Rows are points. The ring and each string are closed loops that go straight from each point to the next, and from the last back to the first. Before rounding, they use only three directions, however many columns there are. How many times does the string pass through the ring? Passing back the other way cancels.
In the rows, zero is written as 128.

Ring (6 x 3)
[[147 145 156]
 [145 191 130]
 [110 201 107]
 [ 75 167 112]
 [ 67 112 164]
 [ 94 103 177]]
String (14 x 3)
[[ 53  81 165]
 [ 74  70 185]
 [109  80 161]
 [124  99 133]
 [161  97 150]
 [180 147 148]
 [161 219 159]
 [121 212 155]
 [111 205 144]
 [101 220 126]
 [ 82 208 128]
 [ 84 173 138]
 [ 90 132 122]
 [ 74 104 125]]
Times through: 1
String (24 x 3)
[[ 86 138 121]
 [ 77 164 145]
 [ 48 161 145]
 [ 40 124 130]
 [ 36 150 168]
 [ 58 156 175]
 [ 36 106 175]
 [ 55  77 159]
 [ 87  95 141]
 [ 88 136 162]
 [ 70 146 200]
 [ 84 142 175]
 [102 133 141]
 [ 86  78 142]
 [ 80  82 143]
 [ 92 119 140]
 [ 82 156 165]
 [ 45 150 179]
 [ 29 110 141]
 [ 27 136 141]
 [ 57 175 158]
 [ 87 169 153]
 [ 93 160 145]
 [ 92 121 106]]
Times through: 1

Ring (9 x 6)
[[164 154 112  78  83 107]
 [143 158 126  41  72 130]
 [103 152 140  25  78 149]
 [ 83 141 145  46  95 146]
 [ 81 128 142  91 117 127]
 [100 120 130 137 132 102]
 [126 121 114 162 135  82]
 [154 129 100 161 125  73]
 [170 143 100 126 103  84]]
String (19 x 6)
[[183 161  77  82  77  95]
 [170 167  96  46  65 116]
 [142 165  91  31  67 129]
 [120 150 102  63  90 122]
 [128 144 149  69  91 126]
 [113 148 168  33  79 148]
 [ 73 149 156   7  80 166]
 [ 52 140 122  36 100 154]
 [ 77 134 114  79 112 128]
 [118 136 135  93 106 116]
 [115 128 176 100 111 121]
 [116 130 138 113 116 109]
 [115 128 109 130 124  97]
 [121 118  83 181 145  70]
 [151 114  79 219 153  47]
 [168 127 119 171 125  69]
 [153 136 136 118 106  97]
 [142 140 100 113 106  96]
 [159 147  79 111  99  89]]
Times through: 0

Ring (6 x 9)
[[203 120 173 108 130 148 119 148 135]
 [184 162 174 106 140 130 123 147 142]
 [108 181 143 127 166 120 131 145 156]
 [ 59 157 104 150 178 127 134 144 158]
 [ 87  95 110 150 164 154 127 146 152]
 [152  85 146 129 143 161 120 148 144]]
String (27 x 9)
[[219  90 152 115 120 159 117 148 120]
 [199 116 137 121 127 147 121 146 120]
 [159 131 135 127 143 140 125 146 134]
 [158 131 168 116 147 143 122 148 150]
 [209 141 213  91 134 142 117 150 151]
 [233 164 230  79 128 134 117 150 149]
 [212 182 177  99 131 122 123 147 131]
 [171 174 127 123 140 121 129 144 124]
 [141 156 142 125 152 131 127 146 143]
 [128 149 164 120 159 135 125 147 159]
 [111 186 181 113 169 121 128 147 173]
 [ 91 186 165 122 175 120 130 147 173]
 [ 85 170 154 128 175 126 130 147 171]
 [111 144 134 133 161 135 128 146 152]
 [ 86 157  94 149 167 127 133 144 143]
 [ 51 158  72 163 177 124 137 142 146]
 [  7 146  69 172 192 129 138 143 162]
 [ 25 123 115 156 190 143 132 146 178]
 [ 87 121 142 137 170 146 127 147 166]
 [102 122 117 143 161 143 128 146 149]
 [101 114  95 151 159 145 129 145 139]
 [ 99  95  88 156 157 152 128 145 137]
 [100  54 118 150 157 172 122 148 152]
 [125  62 160 131 153 172 118 150 162]
 [136  95 171 122 153 158 120 149 162]
 [165  73 185 115 142 169 116 151 157]
 [207  62 191 107 127 174 112 151 144]]
Times through: 0

Ring (10 x 12)
[[110 139 108  88  70 144  77 121  80 138 154 123]
 [ 99 137 117  86  62 137  81 137  86 153 153 148]
 [ 95 126 122  96  72 130  99 146 101 165 145 167]
 [ 92 107 111 115 106 127 126 143 121 162 129 168]
 [ 92  91  84 129 154 135 146 127 135 138 111 146]
 [102  82  59 141 190 145 156 102 139 110 100 109]
 [123  84  60 149 191 147 156  84 133 102 106  81]
 [142  96  76 148 164 146 144  77 119 108 123  68]
 [143 113  91 132 128 145 120  84 102 117 139  73]
 [127 131 101 105  91 146  91 102  86 126 150  96]]
String (23 x 12)
[[120 123  75 108 125 155  99  91  92 104 136  80]
 [126 111  91 125 126 142 121 100 107 125 134  98]
 [152 102 110 150 126 132 142  91 116 140 139  90]
 [170  90  87 171 168 140 161  61 124 113 128  46]
 [148  81  51 164 208 153 163  57 131  85 108  39]
 [107  89  31 133 210 162 140  77 125  73  98  65]
 [105 101  67 123 158 149 128 102 117 110 116 103]
 [ 92  85  30 130 212 160 144  90 132  80  92  86]
 [ 89  68  15 145 249 160 167  85 149  71  75  82]
 [126  73  76 165 191 135 178  95 149 125 104 102]
 [133  90 102 153 146 129 158 104 133 144 124 113]
 [104 101  70 123 156 147 129 105 119 114 116 108]
 [ 98  87  38 131 203 157 142  90 129  85  97  86]
 [117  78  37 150 219 156 160  74 136  81  95  65]
 [148  79  64 168 200 145 170  66 136 100 109  56]
 [166  87  96 172 162 134 166  72 129 126 128  64]
 [161  98  82 156 160 146 145  64 115 107 130  47]
 [133 114  70 124 145 155 113  78  99  97 131  62]
 [115 115  81 114 129 148 111 102 103 116 131  99]
 [120 110  96 123 121 139 122 109 110 134 133 113]
 [154 118 121 135  95 133 120  95 100 145 153  91]
 [155 132 110 120  87 144  96  84  82 126 160  69]
 [132 135  80 101 107 159  82  82  77  99 148  63]]
Times through: 1

Ring (9 x 14)
[[134 154 134 149 123  91 144 130 133 156 109  97 131 121]
 [126 168 135 151 133  67 144 125 129 174 110  83 132 119]
 [123 155 132 143 140  72 132 131 130 180 119  95 128 117]
 [130 126 129 132 136 105 118 143 135 161 128 124 124 117]
 [136 108 126 127 132 131 110 144 136 139 134 143 122 113]
 [141 106 124 127 129 142 110 137 135 120 136 148 122 107]
 [145 112 125 131 123 146 116 130 135 108 131 144 124 106]
 [147 119 128 137 114 142 128 133 137 112 121 136 127 114]
 [143 133 132 143 114 122 137 135 136 132 113 119 129 120]]
String (27 x 14)
[[132 112 123 124 143 123 103 135 132 139 142 141 121 103]
 [142  88 123 120 128 156 101 149 139 122 141 164 119 110]
 [136 118 122 128 140 126 107 122 129 121 141 138 123  97]
 [135 134 127 136 135 111 121 123 130 133 129 121 126 105]
 [140 119 128 133 125 129 121 137 135 131 127 134 125 113]
 [150  90 125 125 114 168 112 148 141 106 132 163 122 115]
 [151  99 124 128 117 166 113 133 137  90 134 158 123 105]
 [145 132 124 138 127 133 123 106 128  92 130 127 128  94]
 [140 133 128 139 125 122 127 123 132 121 124 123 128 107]
 [141 122 129 136 121 128 126 138 136 132 122 131 126 117]
 [145 112 130 135 113 143 126 145 140 125 120 140 126 121]
 [150 106 131 135 105 154 129 152 143 120 117 146 126 126]
 [144 111 130 134 114 140 126 151 141 133 120 140 125 124]
 [146 120 133 140 107 135 136 150 141 135 111 131 128 129]
 [136 160 136 153 118  90 150 128 133 154 104  92 133 124]
 [126 182 135 157 133  59 152 113 126 169 106  71 135 115]
 [131 152 132 145 131  89 136 125 131 155 117 100 130 115]
 [136 134 132 140 123 108 133 142 136 154 116 117 128 123]
 [129 152 135 146 128  82 140 140 134 177 110  97 130 126]
 [124 160 135 147 135  69 140 134 132 184 112  89 130 123]
 [111 196 135 154 154  22 145 111 122 206 113  55 133 112]
 [114 180 133 149 152  39 137 118 124 197 118  71 130 112]
 [116 172 132 145 153  48 132 118 124 190 122  79 129 110]
 [123 158 130 142 146  71 128 120 126 169 124  94 128 108]
 [136 118 129 132 127 121 121 147 137 149 125 133 124 120]
 [140  94 128 124 122 145 111 163 143 145 130 155 120 125]
 [138  92 126 121 129 144 104 159 141 142 137 158 119 118]]
Times through: 4
String (25 x 14)
[[138 126 128 136 127 122 123 132 134 132 126 128 126 112]
 [138 140 125 139 134 114 123 109 127 116 129 117 128  97]
 [149 116 125 135 119 150 121 122 133  93 129 142 126 102]
 [153  93 128 130 106 170 120 152 143 107 124 160 124 122]
 [143 113 129 134 117 138 124 146 139 131 122 139 125 120]
 [136 149 130 144 129 101 134 118 130 135 119 106 130 109]
 [137 152 131 147 125 100 139 118 130 136 115 102 131 111]
 [142 147 134 149 113 110 146 129 135 136 106 106 132 122]
 [142 136 134 145 111 117 142 142 139 144 108 115 130 128]
 [141 118 131 136 117 130 128 149 140 141 119 133 126 124]
 [131 154 132 146 130  87 138 126 131 158 115  98 130 116]
 [112 219 137 165 150   7 160  95 118 199 103  34 138 109]
 [119 186 136 155 141  41 150 120 126 195 107  64 133 119]
 [130 143 133 142 129  91 134 142 135 171 115 106 128 124]
 [130 145 131 141 133  92 131 131 132 159 120 107 128 116]
 [118 176 132 148 150  49 136 114 124 184 119  76 130 109]
 [118 155 132 140 149  62 127 135 129 195 123  94 127 117]
 [132 115 130 130 131 115 117 155 139 165 127 134 123 124]
 [139 111 129 131 123 131 120 151 139 144 125 139 124 122]
 [127 142 127 136 144  91 120 124 128 155 130 111 126 106]
 [130 130 126 132 141 106 115 128 130 146 134 124 124 106]
 [131 137 126 136 140 102 119 122 129 142 131 117 126 104]
 [134 120 122 128 142 123 107 121 129 123 141 136 123  96]
 [146  88 123 121 123 165 103 145 139 107 140 166 120 108]
 [148  90 127 126 114 163 113 155 143 118 129 162 122 120]]
Times through: 5

Ring (8 x 14)
[[134 155 112  77  66 138  83 151 121 137 133 144 147 112]
 [132 179 112  77  52 131  86 160 120 130 115 146 151 107]
 [125 175 122  97  72 124 105 156 125 124 109 145 149 113]
 [104 135 141 142 135 123 154 133 130 112 113 133 132 135]
 [ 92  85 155 173 193 128 185 108 135 111 133 122 118 154]
 [ 99  75 156 168 196 129 170 107 140 123 149 127 123 153]
 [118  91 144 134 158 130 125 121 141 141 161 139 138 138]
 [130 126 124  96 102 136  93 139 130 144 150 143 145 122]]
String (25 x 14)
[[111  81 144 140 168 136 140 114 136 134 159 131 129 144]
 [128  86 142 122 154 131 102 124 146 156 178 146 147 134]
 [137 106 133 102 124 131  80 135 143 161 174 152 154 124]
 [127 114 123  99 111 142 101 132 127 141 154 138 138 126]
 [120 125 125 107 109 139 115 134 125 130 138 135 135 127]
 [120 131 127 109 109 135 116 136 126 129 134 137 138 126]
 [133 150 122  90  83 130  86 150 130 141 137 149 152 115]
 [142 177 105  59  37 136  62 163 120 142 128 151 156 102]
 [144 200  94  43   7 139  55 172 111 136 113 149 156  94]
 [125 168 111  83  61 138 101 152 115 123 113 138 140 113]
 [119 141 128 111 105 131 119 140 127 126 126 138 140 124]
 [127 164 124  98  81 125 100 153 128 131 120 147 151 115]
 [133 197 120  85  52 117  86 169 128 130 104 155 161 105]
 [120 183 125 105  75 120 116 158 124 117  98 144 148 115]
 [108 145 132 127 114 129 145 137 123 111 108 131 132 130]
 [112 129 135 127 126 130 137 133 128 121 125 134 134 132]
 [110 131 141 136 135 123 141 134 133 121 123 137 138 133]
 [114 126 137 128 130 127 132 133 132 126 131 138 138 132]
 [104 111 151 156 165 120 157 124 139 121 131 135 134 142]
 [ 76  64 165 202 228 129 223  93 134  97 127 111 104 168]
 [ 82  67 157 185 211 136 207  96 130 102 132 111 105 163]
 [102  99 143 148 161 134 160 117 130 117 134 126 123 144]
 [112 102 148 143 160 124 138 124 141 133 147 139 138 139]
 [113  80 158 156 188 120 138 116 151 143 166 142 141 145]
 [110  60 157 159 201 129 146 106 148 142 174 136 132 151]]
Times through: 4

Ring (10 x 14)
[[117 135  78 145 137  93 119 168 145  60 145 131 152  97]
 [103 127  85 147 112 116 133 166 147  66 131 125 134  91]
 [ 85 124 111 150  75 154 143 148 139 100 112 120 102 103]
 [ 74 130 141 148  52 181 140 124 125 143 100 118  76 132]
 [ 74 140 159 144  50 187 130 108 113 172  99 120  66 157]
 [ 85 154 174 144  65 177 108  92 100 196 111 128  72 183]
 [ 98 161 173 147  84 159  93  91  96 195 125 135  88 187]
 [114 163 156 150 110 131  82 102 100 172 142 141 114 175]
 [127 157 123 149 138 100  85 128 116 125 155 142 143 148]
 [127 145  88 145 149  84 103 157 136  76 155 137 158 115]]
String (29 x 14)
[[110 168 149 129 119 127  89 106 103 170 136 135 109 193]
 [114 164 123 120 136 108  98 126 116 137 138 132 123 178]
 [124 169 149 144 131 113  74 105 100 165 151 144 127 182]
 [128 164 158 166 123 117  64  99  96 170 158 150 133 166]
 [119 152 149 170 108 127  81 110 106 152 149 145 128 144]
 [107 146 127 149 107 129 106 128 120 128 134 133 119 139]
 [123 147 131 170 119 114  86 125 115 126 153 145 140 126]
 [139 148  97 161 156  75  84 150 129  83 169 146 172 111]
 [142 144  70 151 173  57  94 171 142  49 171 143 185  96]
 [126 134  96 171 131  95 100 155 135  75 157 142 160  88]
 [109 139 111 151 112 120 113 143 130 103 137 132 129 118]
 [108 133 108 160 107 122 115 147 133  95 137 133 132 103]
 [110 120  79 164 114 109 130 172 151  50 140 130 148  66]
 [104 116  64 152 114 108 145 185 161  32 132 123 145  61]
 [100 133  79 128 120 112 139 169 149  66 126 120 129 108]
 [ 97 135  87 127 113 120 139 162 145  79 122 120 121 117]
 [ 80 118 100 148  72 154 154 158 147  84 107 116 102  90]
 [ 70 114 127 163  40 185 153 139 137 114  98 117  81  92]
 [ 75 123 154 174  36 192 133 116 120 150 104 125  77 112]
 [ 62 120 167 174  13 215 142 108 117 167  91 120  57 117]
 [ 55 126 161 149  17 216 153 111 120 169  80 112  45 139]
 [ 64 135 161 142  35 202 142 108 115 174  89 115  54 155]
 [ 61 136 198 167   7 228 127  80  98 216  88 123  39 161]
 [ 88 142 161 161  62 173 113 105 109 169 116 130  85 147]
 [ 77 144 198 173  30 207 107  77  92 216 106 131  59 165]
 [ 78 149 213 175  25 214  99  65  84 237 106 134  53 178]
 [ 92 150 171 158  68 171 102  95 101 186 119 133  84 166]
 [ 90 157 213 175  45 196  83  62  79 238 119 140  67 186]
 [102 169 186 147  86 160  82  78  86 215 128 138  86 204]]
Times through: 0
